Rows are points. To make a cloud, some directions were put in groups of two or more. Within a group, all points are equally far from the middle, so they leave a hole (a ring in 2 directions, a hollow ball in 3). The other directions are filled evenly. Then the cloud was stretched, turned, moved and blurred a little. How many holes are there, and how many directions does each take, smallest first?

Cloud (21 x 3):
3; -72; -32
-63; -22; 23
-75; 27; 42
-23; -10; 90
56; 24; -29
-55; -37; 52
51; -67; -22
51; -25; -18
35; 19; 67
-42; -35; -1
-29; -33; -47
35; -56; -14
-35; 9; -32
7; 50; 55
-53; 19; -19
-4; 53; 8
41; -74; -47
18; -64; 14
3; -63; -16
-21; 43; 83
53; 52; 17
Holes: 0

Cloud (29 x 4):
-5; 31; -20; -67
17; 34; 54; 4
10; -34; 38; 38
-88; 15; -28; 2
35; -34; 50; -18
-32; 12; 26; -59
-10; -9; -29; 7
19; 31; 32; -14
44; 27; -6; -30
-71; -29; 28; 9
-96; 3; 55; -13
-79; -24; -11; -21
10; -32; -7; -79
-65; 76; 57; 64
-75; -2; 45; 11
-75; -29; 29; -33
27; -19; -12; 35
25; 28; 0; -62
-52; 47; 13; -78
12; -32; 56; -72
40; 49; 24; -13
6; 10; -45; -86
21; -50; -3; -80
-30; 19; -41; -31
-37; 57; -55; -70
-36; 41; 18; 23
-22; 24; -52; -54
-24; 69; 50; -86
-98; -7; 14; -22
Holes: 0

Cloud (49 x 6):
105; -38; -27; -25; -39; -35
-26; 5; -30; 7; 59; -28
27; -17; -89; -26; -24; -3
84; -35; 49; -26; 14; -27
92; -17; 9; 32; -1; -52
59; 43; 46; -53; -47; -63
52; 90; -18; 21; -30; -64
-52; 41; 29; 32; 19; 32
77; 16; 51; -23; -5; 10
-34; -66; 34; -6; -5; 3
63; 31; 38; -60; 44; 49
-66; -9; -34; 16; 16; 4
-11; -19; 67; 14; 12; 22
-16; -28; 6; 38; -57; 63
89; -23; -31; 5; 18; 59
42; 12; 58; -30; 42; 11
73; 61; 12; -58; -19; -30
95; -8; 12; 25; -9; -54
-56; -12; -15; -25; -88; -43
66; 12; -39; -87; 22; 27
23; 12; -9; -81; -78; -14
9; 32; 57; 33; 10; 39
-65; -56; -8; -25; 32; 47
100; 38; -34; -26; -29; -48
-50; -29; 35; -9; -70; 8
13; -34; -88; 7; 30; 27
-9; -79; -22; -33; -31; 56
-15; -31; -26; -72; -46; 4
-24; -22; -38; 3; 79; -9
-23; -51; 27; -46; -43; 25
-59; 11; 7; 56; -18; -8
80; 8; 12; 20; 3; 23
-1; 32; 8; -95; -59; 22
82; 39; -4; 12; -20; -5
71; -27; -19; -32; -58; 17
-41; 79; -34; -43; -37; -74
66; 52; -58; -12; -6; -32
-77; -9; -23; -23; -24; -9
-29; 23; 81; -31; -37; 6
-5; 94; -11; -60; -12; -4
78; 12; 38; -55; -38; -34
40; -63; -44; 35; 18; 59
-42; 60; -54; 14; -9; -29
8; 103; -31; -33; -22; -44
-11; -86; -6; 41; 32; -24
-50; 14; 37; 55; -32; -24
-36; 37; 6; -44; 36; -3
40; 24; 27; -85; -51; -19
-31; 12; 70; 13; -33; -27
Holes: 1 (4)
